Rows are points. The window is the flat piece filled in between its corners: a triangle in 3 columns, a solid with four corners in 4, and so on. A path goes straight from each point to the next, and from the last back to the first. After which points does the path pass through the window?

Window (3 x 3):
[[ 31  12  21]
 [-34  24   4]
 [ 57 -57 -82]]
Path:
(1): [  1 -38  46]
(2): [ 56  55 -14]
(3): [53 24  3]
(4): [ 5 -3 31]
(5): [-60  23  37]
(6): [ 10  64 -18]
(7): [ 37   8 -58]
(8): [  5 -52 -50]
(9): [ 34 -36  -7]
(10): [ 45   7 -49]
(11): [13 62 -2]
(12): [ 38 -15  25]
(13): [ 13 -58  11]
(14): [-17  42 -46]
(15): [28 79 17]
(16): [ 27 -13  14]
Through the window after points: 1, 3, 9, 11, 13, 15

Window (4 x 4):
[[ 47 -16 -51  30]
 [-60  19  61  43]
 [  4 -28 -52 -45]
 [ -7  51  36  -2]]
Path:
(1): [  2  56 -36  30]
(2): [  8 -84   8 -15]
(3): [ 24 -11   7  19]
(4): [ -8  15 -76  55]
(5): [  5 -19 -51  27]
(6): [ 23  25  75 -31]
(7): [39 10 -1  0]
(8): [-26  25 -66 -18]
(9): [-52  48  19  45]
(10): [-30  -9  60  23]
(11): [ 32 -37  33  47]
(12): [ 10  41 -55  37]
(13): [-18  12 -64 -10]
(14): [ 40 -37  23 -35]
(15): [ 16 -40  43 -19]
(16): [-46  16 -62  44]
Through the window after points: 1, 3, 5, 9, 13

Window (6 x 6):
[[-39  14  18  -6  42 -54]
 [ 60  16  -8   2 -55  24]
 [ 41  60   9  24  55 -14]
 [-57  21 -41  17   6 -45]
 [-13   8 -85 -95 -83   5]
 [-26  17 -31 -39 -11  33]]
Path:
(1): [ -7 -10 -39 -12  -7 -10]
(2): [-44  46 -46 -25 -27 -29]
(3): [-81  67  12 -41 -27 -28]
(4): [ 23  -9 -54 -11  -5  30]
(5): [-10  -5 -40 -28 -18  -8]
(6): [-29  56  -3 -28 -50  28]
(7): [-25  58  30   1  -1 -53]
(8): [-19   3 -18  25  38 -24]
Through the window after points: 1, 3

Window (6 x 6):
[[-46 -30 -27  24  43  11]
 [ 75  33 -74  -9 -56 -38]
 [-44 -27  44   5  24 -32]
 [-77  33  63   2   7   0]
 [ 20 -13 -10 -13 -55  18]
 [  4  13 -36 -60 -61 -22]]
Path:
(1): [-20  10 -16 -13 -49 -15]
(2): [ 30  18   5 -83  18 -28]
(3): [-27  11   0 -33  22  16]
(4): [-61 -51   8  30 -24 -39]
(5): [-80 -42  -6  13 -29  -5]
(6): [ 26  10  82 -17  70 -58]
(7): [ 45  -3  -3 -11  50  15]
(8): [-86 -28 -29  25   5  -2]
Through the window after points: 1, 5, 7

Window (8 x 8):
[[  3  28 -17  31 -13 -61 -46  24]
 [-38  -7 -40 -32  -2  44  17 -22]
 [-20 -42 -51  24 -16 -14  12 -33]
 [ 32 -32   8 -27  95 -22  -4  12]
 [  2  -3  33  36  37 -76   4  15]
 [-32 -44  -4   5 -25 -20 -22 -23]
 [ 52  45 -22   0 -69  30 -13 -25]
 [-11 -13   2  55  25 -18 -23  47]]
Path:
(1): [ 25 -20 -16  65  14   8 -45 -41]
(2): [-30   0 -14  18  46   4 -36 -15]
(3): [  6 -12  -4  38  -7 -25 -11  35]
(4): [  4 -23 -38   2 -28 -55 -19  31]
(5): [-14  11  -1  42 -20 -16 -13 -12]
(6): [-29  26 -12  47  33 -47 -31 -19]
(7): [ 15   1 -23   6 -34 -36 -25  29]
(8): [-14 -18 -43  16 -26  -9  25   9]
(9): [ -2 -41  -5  39  37 -25 -52 -64]
(10): [-31   2 -38  45  66 -10 -64  22]
(11): [ 41 -16  44  24 -67 -18  46  31]
(12): [-24  -3 -65 -12  11 -53  12  69]
(13): [ -6 -18  19  37  35 -28 -32   3]
(14): [-25 -10 -12  38  32 -32 -20 -51]
(15): [ -7 -40 -31   2 -34  -7   5   1]
(16): [ 11  11   1  -4 -13 -29   7   5]
Through the window after points: 2, 6, 8, 10, 14, 16

Window (9 x 9):
[[ 80  23 -55  -2  49   5 -28  15  16]
 [ 43  31 -28   7  55 -32 -18 -47  23]
 [ 35  21 -17  40 -30  12  -6  -8  63]
 [  4   0  44  54  10  42  32  24  48]
 [ -8  -8  24 -39 -75 -34  54  49  15]
 [-56 -60   2 -86 -71 -29  21  52  51]
 [ 52 -17  63  31 -21  19 -27 -16  26]
 [ 78  -1 -50  65  61 -48 -35  -4  26]
 [ -7   4   5  28 -24   5 -36   4 -13]]
Path:
(1): [ 33 -42 -71   5  25 -33  -2 -37 -29]
(2): [ 47  12   3  40  18 -31 -27  37  67]
(3): [ 60  24  43   9  -9 -31  -5  77  32]
(4): [ 28 -18 -45  15   2 -13 -18 -33  29]
(5): [ -8  -2 -63  50  44  17  44  -7 -28]
(6): [ 83 -11  36  20  -5 -44 -62  15  80]
(7): [  5  40 -11 -11   2 -45 -13  34  68]
(8): [ 83 -52 -31  41  15  -7 -25 -30 -28]
(9): [ -4 -54 -16  16  34  58  30 -43  15]
(10): [ 44  54  46   1 -65 -36 -31  57  40]
(11): [-11  51  20  54 -14 -41  -1  43  89]
(12): [ 39 -59 -20 -31   5  29   0 -17 -14]
(13): [ 69 -85 -48  52 -16 -36  24 -14   3]
(14): [ 16  53   5  14  45  -8 -35  13  49]
(15): [ -5  19  -9  -4 -12 -35 -28  15  53]
(16): [ 41 -52   4   9 -46  38  38   0  29]
Through the window after points: 1, 5, 11, 13, 15

Window (11 x 11):
[[ 28  41   1  62  33 -26 -24 -16  31  90  73]
 [-76 -25 -87  16 -21 -17  53  20  19 -50  28]
 [-15 -29  29 -27  28  48  45 -39 -95 -41  36]
 [-26 -57  50 -15  45  23  16 -52 -34  58  11]
 [-29  28 -13  49 -10 -12  19 -15  25 -17  -3]
 [ 48  69 -31  20  13 -48  19 -38  -5  78  16]
 [-24  -9 -81  50  45 -10   8  30  52 -16  -7]
 [-15  -3  21 -61   3  -5 -12 -33 -64 -23  21]
 [ 51 -33 -14  58   3 -17  -9 -21  32  59  23]
 [ -5   7 -52  22  17 -41  53  16  88 -27  23]
 [-41 -25 -17  18   7 -27  49  55 -11 -34   4]]
Path:
(1): [ 60 -10 -50  33  46 -77 -24 -56   9 -23  39]
(2): [ 16 -17  21  30  37 -46  10 -17 -12   9  47]
(3): [-36  30 -29 -30 -33  53   0 -31  -4  49   5]
(4): [-36  15   2 -12 -13  33  54  15  -3   5  15]
(5): [-17 -26 -38   6  23 -43  -3  -4 -12 -32  17]
(6): [-13  -5 -17  24  30 -43   3  -7  12   0   3]
(7): [ 11   6 -30  20   8  52  44  40  18  15  49]
(8): [-11  -6 -25  -7  17  37   2   0   4  44  31]
(9): [ 17 -11  10  51  26 -94  36 -25 -20 -26  25]
(10): [-32 -19 -31  20   8 -23  21 -13   1 -31  36]
(11): [-19  -4 -11  11  20  11  29  20  24  -1  -2]
(12): [  1   7 -24  10   3 -10  34  12  39  22  10]
(13): [  2 -27 -44  82  34 -41  -7 -35  32 -32  31]
(14): [-11 -37 -15  47  -5 -38   5 -12 -23  -7  49]
(15): [ -9  55   3 -44  23  19  42 -28  21  34   0]
(16): [-88   2  27 -31 -26  45  73  59 -27  15  -7]
Through the window after points: 4, 12, 16

Window (12 x 12):
[[-41  -2 -20  13 -57  16  36 -31  11  -5  59 -33]
 [ 63 -12  14  -3  27 -12  27 -20 -12 -17 -29  39]
 [ 40 -56  22   7 -31 -45 -36   2  22  -8 -18 -45]
 [  1  32 -16  48 -24  46 -15  56  10 -27 -19  35]
 [ 32  44  58  24 -15 -35  23  21 -24  -4  40  -9]
 [-27  58 -22  26 -15 -39  22   5  15 -12  10 -11]
 [ 49 -17 -23  39  17 -13  48  22  -2  67 -20  -4]
 [ 14 -15  23  58   7  20 -47   1  39  31 -68 -50]
 [-64   5  36 -13   9 -48  47  -3  -8  42 -23 -24]
 [  9  -1 -48  56  33  30  32  24 -46  33  27   3]
 [ 34 -35 -30 -50  26 -10  23   2  22  26  12  -1]
 [  9  70  -6  23 -35 -10  -7  26 -38  14  18  33]]
Path:
(1): [  5  22  -6  -3 -23 -13  19  -8 -11  -7   4 -16]
(2): [  7  -2  24  50  11 -23   9  36  36  55   4  41]
(3): [-25   7   2  32  -1 -22   0 -17  -6  29   6  31]
(4): [ 37  37  28  11 -17   1  54  62 -20 -10 -14 -75]
(5): [ 26  40   0 -19 -23 -15  63   6  16  -3  24 -95]
(6): [ 13 -36  -2  29  19 -17  -7   3  -1  21 -20  40]
(7): [-16 -43 -11  55  40 -26  22  10   4  62  13  18]
(8): [ 14  46  -2  11 -36   7   9  20   2 -25   2  -7]
Through the window after points: 7

Window (14 x 14):
[[ 13  -8 -12 -41  46  62  59 -16  22   2 -58  -5  34  -2]
 [ 42  33 -28 -15 -27 -25 -55 -25   9  -9 -52 -20  31 -65]
 [ 39 -51 -29  18  20   2  -8   3   9  48  -2  35 -74 -12]
 [-11 -29  44  -1 -27 -58 -15  -9 -33 -53 -63  43  82  72]
 [ 25  37  61  12  33   6 -52  10   5  12  18  37  29 -12]
 [-55 -58  16 -95 -19  24  -8 -62  41  59  32  40   5  14]
 [ 20  52  17 -53  30  21 -30  42 -13 -11  -1 -23  52  26]
 [ 29 -32 -25 -17  35  27   3 -40 -16  28   8  -8  32  14]
 [-46   5  -6   7  10  38   5 -45 -85 -43  23  21  36  53]
 [ 54 -17  18 -39 -77  18  50   1 -36 -46  49  22  13  55]
 [-25 -52  -8  40 -29   3  -2  -5 -38  -1  31   5   4 -59]
 [ -5 -26  23 -20 -18 -36  35 -16 -40  38  52  54 -18  32]
 [ 27  -5  66  22 -14 -37  -4   6 -27  19  58 -10 -58  49]
 [ -3  38 -17  12  33  36   7  -4   7  26  58   4  15  59]]
Path:
(1): [ -6  -1  42  23  -8  10   5 -31 -19  51 -15  21   9  21]
(2): [ 11 -55 -53 -55  -6 -27  -7  -2 -20 -74  68  29   5 -11]
(3): [ 13 -23  -2 -12  -5 -15   8 -16 -22 -18  29  37   9  12]
(4): [-14   4  27 -17 -16  45 -18 -22 -18  69  27 -17  11  50]
(5): [  7 -14   2  -7 -18  33 -22  20 -23  29  -7 -19  11  -7]
(6): [ 18  22  19 -24  21 -14  -7  -6 -11 -21  23  12  26  21]
(7): [ 14  -6  -2 -42   7  -2   4 -10   2  -5  36  13  11  24]
(8): [-34 -46  51  14 -53  54  -3 -43 -34  54 -39  27  34  46]
Through the window after points: 5, 7

Window (14 x 14):
[[-24  13  -6  31 -32  -9  10  21 -25   9  15  35 -15  35]
 [ -8  33  -7   3 -21 -16  -4  12  39 -25   3 -20  50 -19]
 [  0  -4 -38  14  29 -21 -26  18  45 -30  18 -41   7 -17]
 [  7  61 -13  18  -1 -12 -30  15 -10  40  17  17   9   4]
 [-29   6  13   5  16  14 -15   6  55  11   1 -44   6   7]
 [ 10  21  38  -8   8 -25  20  26 -37  30  43  19   4  32]
 [ 12   8   9  31   9   0 -37 -21  20 -39 -24 -39  22 -29]
 [  4  23 -18 -16 -10  -8  -3   1  17  -5 -13 -55 -12 -32]
 [ 31  20 -23  21   2 -36  -8 -35  71 -12 -24 -39  14 -11]
 [ 23  10 -34   8  -2  26  -5 -32  35 -10  18 -18  25 -21]
 [  8  29  -6 -22 -51 -34 -49  18 -36  59  83 -45  13  95]
 [  6  32 -17   1   7   2  15  33 -47  19 -17  32  27  55]
 [ -4   1 -18  44  10 -14  15  -4  14  15 -14 -40  38 -37]
 [-28  56 -18  10  13 -21  12 -22 -38   3  18  12  17  31]]
Path:
(1): [-27   6 -20 -13  -7 -27 -30   6  -1  38  14   7  -5 -41]
(2): [ 37  49   0  27   8   3  11   8   4 -19  15 -29  28  59]
(3): [ 13  41 -18  27  -8 -12  16  -6  22   0  21 -22  -7   6]
(4): [-12 -28 -13  -1  -6  -8 -40  -4   9  -3 -24  13  38   4]
(5): [-18  11  -5  -4 -11 -16  -4   5  -5  21   8   0  12   9]
(6): [ 28  55 -15  54  15   1 -13 -10  42 -48  30 -59   1 -13]
(7): [ 36  53 -25  16  33  17  21  37  16 -25   2 -67  51  11]
(8): [-35 -34   8  11 -34 -27 -52 -37  35  24   3  10 -24 -27]
Through the window after points: 1, 3

Window (14 x 14):
[[-23  26 -32  43  25 -20  -9  44  -4 -56  71 -24 -21   5]
 [-59 -20  55   7  35 -11  58   6  -5  -8   0   1 -27  53]
 [-33  29  -4   0   1  -2   5 -27  52 -58  79 -27 -53 -22]
 [  3  -4  21 -57 -92  50 -69   4 -39 -30  28 -66  64 -66]
 [-54   1  31 -11   7  -9   3  21  26  42  40  47  10  17]
 [-52  87 -18  -6   9 -22 -27 -11   5 -35  17 -14 -49 -10]
 [ 12 -32 -49 -14 -76  24 -22   7   0  -5 -26 -12  55 -67]
 [ -3 -35   7  21  72 -61   7  -6  21  60  10  -9 -23  36]
 [ 33  28  16  17  27   3 -14   4  -1 -54  31  14 -15 -39]
 [ 26  19  10 -27 -65  11  17  37   8  34  -5 -53  61 -59]
 [  4  47 -18 -39  -9   3 -19  -1  33 -68  34 -20  16  25]
 [  5 -13  -7  20  21 -46  56 -33 -36  45  38  18  21  19]
 [ 19  26   1  14 -19 -51  -5  15   2 -52  55   5 -84  31]
 [ 17  12 -24   3 -56  85 -22  -5   3  66  -7 -30  44 -19]]
Path:
(1): [-38  11  -4 -69  74  26  42  23  -5  27  -2 -10 -18  26]
(2): [ -3  11  -1  29 -21 -12 -10   0   9 -21  38 -14  11 -21]
(3): [  6  -8  48  43 -26 -35 -15 -22  34 -30  28 -25   3  -7]
(4): [-26  35 -51 -47  26 -11  35  40 -39  29  53  52 -51  39]
(5): [ 16   6 -19 -25  -6   9  -8   5   3  -6  32 -21   6 -35]
(6): [-27  55  40  48 -61 -31  -1  20  15  -3  11  -2  17  21]
(7): [ 56   6  16  20 -69 -30  -1 -26  31 -40  25 -36  46  15]
(8): [-60  14 -40 -47   9  49  -7  55 -22  38  -6  -3 -12 -95]
(9): [-15   1 -11 -12  11   7  22   5 -15   5  20 -17  -5  -9]
(10): [-32   8  84  15 -59 -28 -40  23  26 -17  -2  15  38  31]
(11): [-44  18  46  60  27 -15 -25 -60  31 -57  26  17 -24 -11]
(12): [ 23  23 -60 -59 -26  -7  40  69  -1  29  40 -34 -13  18]
Through the window after points: 3, 7

Window (14 x 14):
[[ 41  34 -23  -5  45 -25 -13 -35  28 -53 -43   4 -31 -15]
 [-10  48  -7 -11  22  34 -41 -28  66 -40 -23   6 -44   5]
 [-40 -15  19 -15  30  17 -42  12 -41   9 -60  11   5   7]
 [  6 -12   3 -18  30  22  41 -22   7  14  51  24  26 -29]
 [-46 -18  63  13  18  15  20   0 -61  -8 -46   9 -43  13]
 [  1  27 -35 -22 -13  -2  13 -10  42 -14 -62  12 -45 -11]
 [-61 -44  45  51 -51  -8 -31 -23 -54  -1 -56  -4 -11   7]
 [ 32  46  28 -24   2  13  18  -1 -46  14  27  19  12  -8]
 [ -3  24 -54   2  16  48 -21 -24   5 -46 -41 -21 -44 -16]
 [ 36 -30  19 -13  12  38  11 -37 -22  45  13  14  -3  26]
 [ 14 -43  25 -48  -6  24 -20 -37 -19  28  31   3 -33 -46]
 [ 19  23 -43 -24  17  -2 -13   9  66 -48  -8 -49 -43  10]
 [ 29   3   0  12  35  15  -6  14 -18  39  33  40 -30 -22]
 [-65 -40  27  -1 -13 -10 -17 -19 -95   1 -18  47 -24  39]]
Path:
(1): [-15   6   6  -6  22   3 -22 -43 -38   9  -9  -3 -24   1]
(2): [  4 -21  26  -6   8  28  -1  26  -5  -7  -7  22 -13  -6]
(3): [ 21   3   8 -11   7  29 -10 -10  31 -20 -14  13 -35  -6]
(4): [-37  26 -29  -7  17 -12 -23 -17  -7   0 -17 -17 -27   3]
(5): [-46 -10  30  -7  18   1  -9 -35  -3  36  34 -15 -49 -13]
(6): [ 33 -18  -5 -28  -2  19 -10 -13 -30 -29 -33  29  -8 -12]
(7): [ 32 -13  -1 -29 -15  73   4  37 -21 -36 -14  32 -14 -22]
(8): [-27  14  -9   4  34 -55 -13 -61  28   9  -9 -26 -33  17]
Through the window after points: 3, 5, 7

Window (14 x 14):
[[ 25  12  -4 -29   1  61  49   6  39  18  51 -29  14 -14]
 [-21 -22   5   7  42  -6  17 -88  36  10  13 -24 -34   3]
 [-75 -24  -1  47  26  26 -58 -55  19 -16   2 -16  44 -27]
 [-51  65   2 -10  -1  41 -13  16   0 -57 -10 -38  -9 -15]
 [-50 -16 -23 -25   5 -10   9 -78  55 -26  20  50  45  21]
 [-45 -12  50  17 -19 -32 -54  -1  39  45  38 -39 -13   8]
 [  7  23  53  15 -24 -13 -53  45  47  39 -44  33  -1  22]
 [-21  66  -9  43 -45 -35 -24  -8 -78   9  33 -18  17  21]
 [ 15   4   3 -40 -43  17 -69 -54 -11  22  -8  14  48 -57]
 [-17   3  75  15 -49 -34 -28  35  14  36 -46 -43   9 -54]
 [ 18   2  12   8  19 -60 -32 -61  39 -11  12  69  -5 -40]
 [-47 -23  22  -5  58 -76  -8  45  17 -14 -35 -14 -53   7]
 [ 67  37  13 -29  45 -24 -11 -46  40 -18  27 -18  25  15]
 [ 10  17  29  -6 -28 -16   1  21 -31 -67   0  53  -9  36]]
Path:
(1): [ -9  -6  -2   1 -15 -11 -24   6  19  -1   3 -26  12   1]
(2): [  7 -26 -47 -12 -40 -33 -13 -41  95 -16  23  24 -21   0]
(3): [-26  25  30  -4  33   7  -5 -10 -15  -6   8  -6  18  10]
(4): [-40  14  36  -9  -1   4 -23 -30  -3   3   7  14  30  -7]
(5): [ 49   2 -35  21  -6  -2 -36 -46  51 -16  15 -36  -1 -22]
(6): [ 11  29 -27  35 -25  -5 -32   2  19 -22  24 -15  -5 -17]
(7): [-10  14  25 -17   7  -8  -4 -35  -9  -4  -2  17  23   2]
(8): [-60  17  61 -40  45   0  19  34   4  -6  16   5  20   1]
(9): [ 52  28 -26  21 -39  -8 -48 -54   8 -43  -6  -2  -5   3]
(10): [  4 -11 -10 -13 -58 -54 -34 -16  61 -23 -14   8  -5  50]
(11): [-31   5  19  -3  43 -11  -9 -33   7   3  16  15  12 -30]
(12): [-12  34  41 -15   1   3 -10 -15 -11  -9   2  22   0   0]
Through the window after points: 8, 10

Window (14 x 14):
[[-57 -63  69 -18  15  34  62 -19   2  14 -20 -57  -3 -24]
 [ 42 -83  17  -4  27  89  15 -24 -12 -29  70  40  -2 -34]
 [ 57  57  32  11  90  39 -19  25  66 -15 -50  -8 -52  30]
 [-45  -9 -16  25  10  58   0   2 -56  25  -6  -2  29 -27]
 [-22 -38  18   8  -6 -27  35  32 -40 -23 -54  -1  64  43]
 [-42 -17 -17 -13   3 -22  28 -89 -27   8  -3   6 -84 -27]
 [ 82  24  49 -55  -5  55 -32  19  89  52  32  -9  25 -37]
 [ 60  -7  -4 -41 -16  40  11  -3  31  34  -8 -52 -40  71]
 [ 57  31  34 -13  -8  54 -18 -23  -1 -16  32 -47  -5  55]
 [ 40  27 -15 -51  26  31 -61  26 -84 -34 -49  24  -8 -34]
 [-82  14 -33 -36  33  45  34   4  45 -22 -32  26   3  10]
 [ 35   6  75 -36 -61  12 -23  -7 -90  16 -26  43 -85  -9]
 [ 53  51 -18 -25  -9  67  70   5 -34 -17  44  59 -20 -29]
 [ 23  -9   3 -45 -32 -31 -40  43 -81  25  44 -67 -20  91]]
Path:
(1): [ 29  22  58 -79  11  25  13 -29 -81  43  36  16 -13 -12]
(2): [  9 -47 -11  21 -42  42 -15  17 -10 -30 -12   7 -31   3]
(3): [-15 -27  15 -16  -6  46   5  12  -4 -17 -12 -19 -27 -13]
(4): [ 27 -14  91 -29  63   1  66 -65  -4  75  25 -27  48  12]
(5): [-11   8  46 -59  45  45  20 -32 -30  42 -16   0 -21  22]
(6): [ 31  -7   2  31 -46   9  -8  21 -17 -56  12   6 -20 -35]
(7): [ 16   4  -3  -8  -4  28   4  18  18   0   6 -14  -3 -12]
(8): [ 23  -7  46 -59  16  72   3 -36 -27  57 -16   0   5  51]
Through the window after points: 3, 7

Window (14 x 14):
[[  9 -23  20  -5  -3 -17   8 -15   7 -24 -18  26  40  -6]
 [-27 -34 -15  42  -5  11  57  25 -25  -4  29 -12   1 -10]
 [-75  23  31 -12 -20  15 -17  -7 -79  43 -12 -80 -73  95]
 [ 32  -6 -20 -40  14  18   9  16  29 -13  -1   6 -40  -4]
 [ 62   3 -38   7  69  16  -2 -12  28  15  10 -13  15 -35]
 [ 22 -37 -23  -3  21  27 -14 -25   1  -3  19  52  13   6]
 [-20 -17 -12 -16  21 -10 -49  30 -17  26  22  18  22   9]
 [-23 -17 -27  -5  32 -31 -13 -18 -15 -38 -14 -30 -34  54]
 [ 26  41 -64 -35   7  57  -4   7 -19 -24 -30 -41 -18  31]
 [-55  14  -6 -43 -22  25 -16 -24  38  22  33  32  42  11]
 [ -8  21  11  21  10   0 -25   6  27   6  19  42  15  30]
 [ 15  44 -41 -54 -26   3  44 -17 -33 -20  20   5 -22  20]
 [ 30 -23  -3  25 -55 -22 -24 -28  43 -23  26 -12  18  -5]
 [-25   9  10 -13   3  29   9  -3 -20 -38  49  26   9 -32]]
Path:
(1): [-29   6  -4   0 -14 -11 -11  -5 -14  -3   1   2 -25  -2]
(2): [ -5  17 -20  -1   3  22 -14  -9   3  12   1  38 -31 -15]
(3): [ -9 -33  12 -16  12   7   2   4   0 -28  24 -24  40  25]
(4): [ -7 -10   2  -4   5  10   2  -3  15  -7  32  -1  16  19]
(5): [-15  20 -55  -6 -34 -11 -20 -29 -41   1 -31  22   0 -17]
(6): [-30  21 -29  -3  -9  24  -6 -21  10  29  14   2  11 -38]
(7): [ 41 -32   6 -32  50 -11 -16  25   0 -31  27  22  18  63]
(8): [  7 -23  -2  -7  20  36  -4  28   5 -27  54   0  19  31]
(9): [-14  24 -21 -18  -4  -1  -4 -29   0  20 -10   3 -23  -7]
(10): [-16   5 -23  -6  -8  12 -18 -21  14  17   5  16  11   1]
(11): [ -2  -4  19 -44   6   8  19   6   6 -40  17   4  32  22]
(12): [ 20 -23  12  -3  13  34 -13   1  12 -18  30   5   2  43]
(13): [-23  18 -41   0  20 -42   0 -16 -12   9 -25   6   3 -23]
(14): [-27  -4  -4  -7  12   6 -11 -24   1  -3 -11  34  -7 -17]
(15): [ -7   1 -10 -20 -15  10   3  20  -6  13  40 -27  30  43]
(16): [  9  13 -16 -49  27  43   8   8  -7  -2  25 -34  31  66]
Through the window after points: 6, 10, 12, 14

Window (14 x 14):
[[ 18  -9  22  18 -20  12 -55  40 -27 -10  40  -3   3 -30]
 [ 10 -28  25  -2   9  13 -46 -11  15   5 -56  -7 -25  28]
 [ 17  28 -34  14  -4 -14  15  55  48  -9  26  13  57 -20]
 [-56  -5 -44 -47 -32 -15  55  53   9 -26  -2 -42 -22 -58]
 [ 21  79 -29   3 -19 -38   5  56  19   3  12 -51  25 -14]
 [ 52  -6 -18  -9   5   6  21  -1   5  35 -48   6 -17 -30]
 [  9   3   4  -1  -3 -19 -52  47 -39  32  22  36  -3  30]
 [ 32  -6  -7  11 -32 -10 -46  -7  27  38  19   1 -35  23]
 [  5  -8   5  27  44  38  -3 -29  -2  44 -14   4 -32  11]
 [ 28 -31  -7  38  -3 -12  15   3 -13   3 -26 -12 -41  28]
 [ 19 -39  24   3  35 -37  10 -31   9  37 -23 -13 -22  -7]
 [ 37 -13  32  -6 -23  16 -13   8 -15  37  19  -9  11  47]
 [ 18  37 -72  32 -10 -21   5  -1   6  30  -4 -12  95 -29]
 [ -7 -18 -86 -48  19 -15  38  73   8 -20  16 -69   3 -51]]
Path:
(1): [ 20 -84 -10  51 -11  47  -9  58  19  27 -44  -3 -41 -58]
(2): [-16 -24 -12  32 -23 -32 -15  52  39  47  29 -48   1   9]
(3): [ 42   8 -18 -16   6   1  -6 -10   1  -1  -8  16 -11  -7]
(4): [ 36   0  22 -56  39 -18  15  14  -5 -23  58  14   7  25]
(5): [ -7   1 -50  70 -56   5 -58  40   0  54 -34 -21   1 -36]
(6): [ 31   7 -32  38 -22 -11  -5  46  23  40  14 -32  14  10]
(7): [ -5  20  -5 -63  28  -8  25 -38 -40 -26 -17  22  20 -51]
(8): [-19 -20 -42 -21 -34 -19  41 -29  -4 -79  19 -47 -36  37]
(9): [  6  -6 -11  -1  -2  -7   4  45   0  30 -11  -9  -6 -23]
(10): [-20 -32 -37  31   1  10  16  32  58  38 -29 -47 -17 -40]
(11): [ 27  15 -13 -10   7 -13  -3  22  -6  -5  23   7  20   0]
(12): [  9  36  -1 -37  10 -48   1  -4  -9   4  19 -14   1  33]
Through the window after points: 2, 4, 8, 10
